Every row gives one point. The window is the flat piece filled in between its corners: a triangle in 3 columns, a solid with four corners in 4, and so on. A path goes straight from each point to the next, and from the last back to the first. List the points from which the path goes on through the window.

Window:
[[  3  13  13]
 [  2 -23  21]
 [ -2  -5 -60]]
Path:
(1): [-31 -20  21]
(2): [-17   7  25]
(3): [37 15 36]
(4): [ 23 -16 -53]
(5): [-18 -10 -35]
(6): [-10   4  -6]
(7): [33 16  1]
(8): [ 25 -16  14]
Through the window after points: 6, 8

Window, 4 rows:
[[ 23  19  37  17]
 [-49  43  14  29]
 [  6   1 -22  -3]
 [-11 -27 -27 -55]]
Path:
(1): [-41  55 -13 -24]
(2): [-22  -7  -8  11]
(3): [-16   5  21  28]
(4): [11 60 -2 10]
(5): [-19  17 -24 -33]
(6): [ -1 -41 -22   9]
(7): [-34 -23 -39  46]
(8): [-23  49  46 -24]
(9): [  5  13  -5 -18]
(10): [ -7 -48 -41   0]
(11): [-5 -9 13 26]
(12): [52 54 57 -4]
Through the window after points: 9, 11

Window:
[[-49  -1 -33  -7  -3 -12]
 [ -3  37   4  15 -20  22]
 [ 10  22  18 -29 -11  -6]
 [ 46 -26 -12  -6   6 -16]
 [ -8  13  21  31  -4  10]
 [-40 -40 -33  -8 -15  -3]]
Path:
(1): [ 23  14  -2   5 -22 -11]
(2): [-41   3 -12  12 -22  -7]
(3): [-23  19 -13 -12   3  26]
(4): [-30   3  10   3  13  15]
(5): [-17   3 -30   4 -60 -12]
(6): [  1  -5   4   4 -22 -12]
(7): [-17  40   8   3   4  32]
(8): [-10   9 -10  -5   2  10]
(9): [-16   2 -16  -8 -24 -12]
(10): [-19  -2 -24  27 -11 -24]
(11): [-20   3 -12  -6  -9  19]
(12): [-52   6  -7   9  36  21]
(13): [-24   0 -18   1 -18 -10]
(14): [ -8 -43   5  -8 -56 -25]
(15): [-38  55 -27  18  38  31]
(16): [ 9 12  5  4  5 12]
Through the window after points: 6, 12, 14

Window, 8 rows:
[[-40   4   1  17   6  46  15  21]
 [  2  -5  22  15 -34   6   2 -28]
 [-10  24   8 -13  -9   6   8 -49]
 [  5  37 -13 -10 -19  24   7 -14]
 [-29   3  -4 -28  -8  39  27  22]
 [ -2 -36  -7  21  26 -38  -7   2]
 [ 15  -7   0  18  -9  -3  36 -34]
 [ -4   2  31  19  36 -58  -7  22]]
Path:
(1): [ 20 -23  12 -11  19  22   8 -20]
(2): [-23   8  13  21 -17   4   6   1]
(3): [ -9  18   7  11 -21  -9   3 -27]
(4): [ 19 -28  22 -11 -19  53  13 -10]
(5): [ 15   3  15   4  24  -5 -23 -16]
(6): [-12   1  12  24   3 -31  20  -2]
(7): [ -1  15 -13   9 -26 -49  60 -18]
(8): [-17   9  20   5   3  34  -8   6]
(9): [-1 14  1 -4  9 21 10 -9]
(10): [-25 -10 -10  28 -37 -18  -3   2]
(11): [-30  27  -5   6 -35  -7  22 -16]
(12): [  9  26  -6 -11  -7  24   3 -17]
Through the window after points: 1, 3, 9, 11

Window:
[[ 19  19  20   2   5   1 -17 -23]
 [ 51  17  -5 -19  -9   2 -31  14]
 [ 20  13 -60  19  14  20  19 -22]
 [-15 -21  27   9  -4 -41 -15 -26]
 [ 20  20 -28  -5   5   5  35 -11]
 [ 13  -3 -36 -19  -5  29  16 -28]
 [ -4  38 -19  -2 -23  -8  -9 -19]
 [ 10 -15  41   1 -27   9 -26  17]]
Path:
(1): [-4  3 -5  0  7 -8  7 -2]
(2): [ 18  11  -5   6 -30  13 -11 -38]
(3): [ 24   5   3  11 -21 -19 -10 -17]
(4): [ 10   5 -15 -23  11  25  -2 -15]
(5): [ -1  17 -18 -11   4  17   2 -15]
(6): [ 44   8  -2   8 -16 -14   7 -24]
(7): [ 31  20 -14   4 -15   7  -2 -25]
(8): [-45  -4  -7 -15   7   4   8  -8]
(9): [-21   3  10 -15  13  -8 -28   7]
(10): [ 47  21  18   5 -35  -1  -2 -32]
(11): [ 39  28 -28  33 -41  -7  18  10]
(12): [ 23  16 -24 -19   9  22  -4 -12]
(13): [ -7  18  19 -37   9 -35   9  39]
(14): [ 27  12 -36  24 -11  21   3 -51]
(15): [ 48  13   1   4 -10   6   7 -23]
(16): [  8  15  -6  -5   2  -9 -18   5]
Through the window after points: 3, 5, 13

Window (9 x 9):
[[ 17 -18   8  17  35  20  -8  15 -50]
 [ 23 -46  -4  27  39  16   9  -4  33]
 [ -1  25  -8 -31  42 -14 -12 -13  22]
 [ 20  20  30 -35  19  -6 -19 -28  16]
 [-31   8  25  -2  23  -8  25  15  51]
 [-17  -2  20 -31  31 -33 -12 -29  18]
 [-28  34  19  18  12 -39  -9  -1  56]
 [  6 -20  -9  -5 -16  15  -7   5 -17]
 [ 28 -20 -11  27  14  16  28 -22 -19]]
Path:
(1): [ -9 -11  -6  22   9  30   0 -18  12]
(2): [-10   3  10  -7  18  14 -26  -3   8]
(3): [ 30 -16   6 -10  27 -50  19 -35  -6]
(4): [ 30  11   9  -6  30 -31 -13  20  20]
(5): [-35  11  14  10  14   0  -1 -27  27]
(6): [-18  -7   1  -3  16  -2 -30 -57  40]
(7): [ 32  11  19   9  38 -16  44  32 -21]
(8): [ 22  14  17 -13  23 -12   2   6  15]
(9): [-40 -60  -2   3  39  19   0 -31   1]
(10): [-18  13  13   1  -3  14 -25 -19  16]
(11): [ 34 -21  -1 -16  46 -18  28  24 -44]
(12): [ 13  16   0 -16  18 -31   7  11  24]
(13): [-13   9  12  -7  23  -5 -14 -18   6]
(14): [-28   7  21  11   0 -10 -32 -15  31]
(15): [ 25  15   3  -1  39 -23  34  -2  24]
(16): [ 30  -6  19 -36  32 -23  11   3  -6]
Through the window after points: 4, 14

Window:
[[  8  -7   3 -31  23  -9  -4   0  16 -15 -46]
 [-12 -17  -4 -20  -8  31 -16  32 -11 -16  18]
 [ -9 -35  21   1 -12  13   9  15  18 -14  36]
 [-17   2   1   8 -45  28 -11  -6  14 -12  15]
 [ 21  21  13 -26 -46  28   9   5 -14 -29   7]
 [-18 -10  -5  -5  31 -31  22 -10 -25  -8 -39]
 [  2  12 -17   1 -27  21  17  24  28  -2  27]
 [ -4   9  16 -38 -16  19  -4   9   4  17  17]
 [ 19 -42 -10  13  31  -5  16 -25 -26   7 -60]
 [  2  11 -13 -23  -1  23   7 -22  -3 -22  20]
 [  3  16  14  47  30 -15 -16  23  37   6  27]]
Path:
(1): [ 23 -29   7   0 -16 -25 -14  -1 -20  -3  -4]
(2): [ 22   6 -36 -25 -38 -15 -14  17   9   1  14]
(3): [-16 -12  44  17  20  48  17  -3  13 -14  16]
(4): [-6  1 12  1  3 24  4  6 12 -2 -9]
(5): [ -4 -21 -19   0 -10  -1  -1  -3   1  -7  10]
(6): [ 34 -15 -41  -1 -11 -14   9  17   3   7   9]
(7): [-42  -2  42 -11   2  51  -1   1   0 -19  -5]
(8): [  1   4  24   5  10  36  12  -3   3 -10  -2]
(9): [-10  -7 -34 -14 -44  -3 -16 -12   5 -11  16]
(10): [  2  -3  -2 -10  -3 -18   6  -6  -6   0 -10]
(11): [ -9   4   7  -8  39  32  18   2  15 -27 -30]
(12): [-2 -3 21  3 30 20  7 36  7 -2  9]
(13): [ -2 -12  -5   5 -22 -14  -2 -10  15  -7   1]
(14): [  3  -1 -34 -27   4 -40  -2 -38 -14 -18  17]
(15): [ -3   1   3 -10   4  18  10   3   2 -12  -8]
(16): [-28   3 -12  -6  35  32  29   1  11 -21 -24]
Through the window after points: 6, 8, 14
